Rows are points. To make a cloud, some directions were put in groups of two or more. Within a group, all points are equally far from the middle, so they leave a hole (a ring in 2 directions, a hollow ball in 3). The other directions are filled evenly. Then the cloud was stretched, turned, moved and blurred a little. Count the holes, and give their numbers of directions, smallest first.

Cloud:
[[ -7 -61  21]
 [ -4 -28 -51]
 [-19 -61 -19]
 [ 45 -23 -29]
 [ 51  29  11]
 [-33  -4 -16]
 [ 40  -1 -39]
 [  6 -69 -10]
 [ 39  47  22]
 [-11 -52 -39]
 [  3  50  -1]
 [ 50   8 -24]
 [ 31 -53 -27]
 [ 15 -14  57]
 [ 20 -35 -50]
 [ -3  46  -3]
 [-15  -1 -39]
 [ 29  36  49]
 [-24  28   5]
 [-34 -41   4]]
Holes: 1 (3)

Cloud:
[[ -5   5  10 -60]
 [-53 -24 -65   9]
 [-67  16 -24   9]
 [ 30  18 -54 -28]
 [ -8  43  39 -10]
 [  0  38   9 -14]
 [ 34  34  -3 -58]
 [-14 -63  15 -28]
 [-36 -13  34   3]
 [-31   4 -10  41]
 [ -3  46 -34 -17]
 [-12  -4 -79  27]
 [ 24  43  68  27]
 [-35 -69  21  17]
 [ -7 -26  -1 -60]
 [-54  39  -3   0]
 [-17 -64  19  -5]
 [ 28  41 -13 -21]
 [  1 -18 -54  26]
 [-41 -61  28  26]
 [-15  35  -3  22]
 [ 31 -28 -16 -23]
 [-46  35  16  -7]
 [ -9 -16   7 -25]
 [ 50 -19  -8  16]
 [ 26 -56  12 -24]
 [-45 -26  37  30]
 [-30  62  48 -23]
 [-13 -43  22 -18]
 [-23   7   9  69]
 [-10  58  51  -1]]
Holes: 0

Cloud (51 x 6):
[[ 18 -38 -35 -12 -71  11]
 [-29  18  38 -39 -32   2]
 [ 45  -3 -32 -24   8  52]
 [ 15 -15  39  -8  16  14]
 [  2 -11  12 -33  15 -38]
 [  1  17 -79  14 -21  -9]
 [-11  -1 -21 -93 -43  34]
 [-32  -6 -34 -57  44 -12]
 [-19 -39 -41 -13  28 -63]
 [ 61 -13 -60 -20  17 -12]
 [-18 -64 -23 -56  28 -51]
 [-16  42 -14 -65  19   2]
 [ -7  30 -39  -9 -12  40]
 [-34 -84 -23  11  -6  -3]
 [ 42  15 -27   7  24  -3]
 [-13 -40 -46 -53  -5  -8]
 [  1 -40  -4 -13 -40 -18]
 [-18  14 -67 -20  68 -11]
 [-56 -38  46   7 -48  28]
 [ 67   9 -16  -6 -20   4]
 [ 38 -12 -25  29   5 -59]
 [ -2 -69 -35  64  13   8]
 [ -3  32 -20   6  43 -22]
 [  7  -9 -62   3  61  -2]
 [  6  10  15  28  37 -24]
 [ 34 -17 -58 -26  16  46]
 [-47 -21  -1 -36  46 -30]
 [-14 -61  -9 -71  13   6]
 [-60 -39   1 -10  43 -46]
 [-42 -37 -29 -25  19  36]
 [  9  -4 -53  12  38  52]
 [-45  40  30   6 -37  11]
 [-15 -13  43  30 -12 -20]
 [-57 -99  -7  15  10 -38]
 [-31   5 -40 -47 -41  18]
 [-29  53 -26 -24 -26  30]
 [ -8 -35 -23  29  25 -15]
 [-38   0  11 -43   3  51]
 [-48  -9 -24 -52 -12  52]
 [-14 -17 -14  31 -11   9]
 [ 17  10 -64 -15  22  34]
 [ -9 -56  -6  17  32 -10]
 [  8 -11 -61  20  60  -8]
 [-71  -7 -30 -12  66 -35]
 [ 14 -19 -52  68  16 -11]
 [ -6 -24  -6  16  12 -18]
 [  6  68  25 -14   6  11]
 [ 29 -17 -57  27  21  33]
 [ -5 -18 -46  17 -34  -5]
 [ -5  53  -9 -61 -19  16]
 [-23   3 -42  -8  40 -30]]
Holes: 0

Cloud (52 x 6):
[[-24 -35   5  15  19  38]
 [ 40  74   9  -1   8  -1]
 [  9 -29 -20 -26 -46 -35]
 [ 76  13  20  -1   7  -4]
 [ 72  18  35  23   3  15]
 [-19 -21  23 -67 -44  -9]
 [ -6 -16  -7  51   4 -59]
 [  3  17  -4  32  33  37]
 [ 13  14  -5  33  57  -1]
 [-28  64   1  -9 -46  33]
 [-53 -29 -34 -20 -41 -22]
 [  2  71 -20  44 -14   6]
 [  9  61 -51 -30  -3 -35]
 [  2 -19 -10   1   5  55]
 [-25   8  24 -54 -60  19]
 [ 31 -43   0 -55   1  42]
 [ 14 -39  22  52  37 -10]
 [ 30  34   3 -43  60  -5]
 [-41 -15  13 -84  17  14]
 [-14  47 -20  53 -18 -46]
 [-19  34 -28 -54   2  50]
 [-10 -67  48 -56   0  38]
 [ 36  37  46  20 -34  32]
 [  7  -6  13 -59 -41 -25]
 [ 33  56  22   0  44  25]
 [-34 -19  10  41  17  10]
 [-25  -1 -20 -34  38 -47]
 [-19 -22   4  22 -65  14]
 [-20 -17  59  -4 -49  25]
 [-17  41 -60 -36 -27 -40]
 [ 74   3  22 -32  29   3]
 [ -8  13 -58 -10 -28 -55]
 [ 30  40   9 -22  61   0]
 [ 26   1 -55 -30  -1 -12]
 [-13 -27  61 -47  12  60]
 [-35 -17 -31 -36  27 -46]
 [-36  60 -16  17 -45  19]
 [ -8 -39  32 -71   1 -20]
 [ 43  -4 -26  -1 -23 -39]
 [-21 -27  14  50  20   5]
 [ 32 -17 -12 -47 -37   5]
 [-23  41   1  27   1 -49]
 [-18  72   1   7 -36  32]
 [-16 -25  28 -46 -61  12]
 [-58 -22   0  19  -9  11]
 [-45  26   7 -55 -54  12]
 [-12  28  11 -57  13  69]
 [-10 -47  42  50 -19   2]
 [  4   1   2  42  46  16]
 [  1  33  21  12  51  24]
 [ -9 -24  32   7 -67  21]
 [  5  25   9   3  62 -11]]
Holes: 3 (2, 2, 2)

Cloud:
[[  17   18  -50   34   55  -33  -50    9]
 [  -7  -25  -23   15   34  -57  -56   -4]
 [  16  -27  -67  -43   41  -27   -1   -7]
 [  23   46  -36   -5   48   -9   -2  -31]
 [ -26    3  -11  -40   -4   41   35  -58]
 [  28  -11  -29   17  -61   17   22  -11]
 [  -9  -36   -5  -15  -15  -72  -40    4]
 [   8  -26  -48  -44   25   -8   16   86]
 [ -46   14   -3   -9  -10   11   42  -19]
 [ -35  -39  -24   16   77    7    9    9]
 [ -53   17  -44  -12   -4  -61  -16   67]
 [   7   38 -104   23   40  -28  -18  -20]
 [ -45   -4  -93  -25    7  -19   25  -28]
 [ -32  -49  -65  -54   13   10   25   -7]
 [   9  -12  -89   -7  -20   32  -14   19]
 [  15  -51  -18    0   16  -59  -55   42]
 [ -39   65  -59    0   19  -17  -24   25]
 [ -47  -40  -31   22   12  -33  -19   -7]
 [ -25   -5  -32   -7   78   29    9   -6]
 [ -39  -13  -34   -4  -19  -66  -22   63]
 [ -34  -44  -21  -51   19  -22   32   38]
 [   1    0  -36    7   24  -63  -22  -31]
 [  21  -29  -43    6    8  -44  -55   -9]
 [   9   32 -102   28   33   -2  -34    5]
 [  -3   -6   17  -44   -1   47  -16   -7]
 [  15  -18  -36   21   44  -29  -71    3]
 [ -36   20   16   62   33    3   19    3]
 [   1  -59   20   -5   31  -38    5  -11]
 [  -6  -28  -51  -66   32    7   -7  -41]
 [ -11   19  -69  -47  -50  -14  -41   23]
 [ -15    9  -26  -18    7  -96   10   12]
 [  11   31  -10   71   18  -32  -35   35]
 [  -7    2  -25   49    6  -15  -25  -56]
 [   3  -41   22  -54  -25   -2   -5   33]
 [ -56  -40  -32  -39   18   -9   30   18]
 [  -6  -20    2  -17   56   31  -50  -19]
 [ -26   53  -44    7    8   21   45   -4]
 [ -11  -34   49  -41  -19  -19    9  -13]
 [  19   23  -28  -45    1   -9   48   41]
 [ -55  -38  -41    3    7  -32  -11    4]
 [ -38   26  -12   16   14    3   56  -45]
 [ -63   -6  -39  -14   -1  -11   -7  -25]
 [ -15  -17  -23  -22   75   12  -34   -5]
 [ -13  -11 -107   14   34   -1   -8   18]
 [  23  -23   -4   35   70   -5   16   19]
 [ -40   35  -18   15   -6    8  -23    3]
 [  30   17    3    1   16   42   32  -45]
 [ -41    4  -14   53   36   -4  -10  -23]
 [  -7   81  -73   17    4  -10   14    6]
 [ -29    7  -16  -57   32   -3  -50   27]
 [  50    6  -39  -11    8    0  -47   35]
 [   1  -56  -27  -30   -6   -9   36   33]
 [  37  -35  -31    3   44  -36   -7   42]
 [  -4   26   21  -16    8  -29  -15  -12]
 [   4    1  -65   45   23  -76   -3   51]
 [ -43   -2  -25  -19  -24   32  -23   37]
 [ -24   40  -43   33   49  -55  -18  -14]
 [   3   43  -47  -11  -52    7  -22   -4]
 [ -26  -33   20  -58   -6   12    0   -8]
 [  25   -6  -30   -8   51   21    5  -41]
 [   2  -57  -33  -39   36  -30  -29   20]
 [ -42   -4  -30   13   -6  -59   63  -20]
 [ -10    3  -38   53   28    2   -3   68]
 [ -20   -1  -23  -43   41  -42    1   -6]
 [  23   12  -52   51    3  -15  -29    4]
 [  -1  -32  -74  -13   51   -2   44    5]
 [  12  -62  -53  -45   -2   35   -7   35]
 [  17   31  -36  -74  -29   12  -28  -16]
 [ -13  -51   10  -55  -14  -36  -49   15]
 [ -50   -3  -13  -27    9   17   21   50]
 [ -12   30  -16  -33    4  -62    6  -15]
 [  15   12  -23  -39   -7  -65   25   55]
 [ -14  -33   17   12   60   14    0  -20]
 [ -35   17  -26  -21   56   39   14   15]
 [  11    8  -33   12  -24  -48  -33   63]
 [  35  -27  -60  -27   42   29   -8  -32]
 [ -28  -38    8    5  -59  -30  -18   29]
 [ -46   40  -28    4   -9   -7   18  -31]
 [ -52   19  -14   24    7  -38   42  -34]
 [  -4   26  -92   -1   36  -44  -22  -31]
 [ -41   47  -39   -7    4  -62    1   -6]
 [  33    5  -83  -11   80    1    3   41]
 [ -64  -28   18    5   -9  -31   30   11]]
Holes: 2 (2, 3)
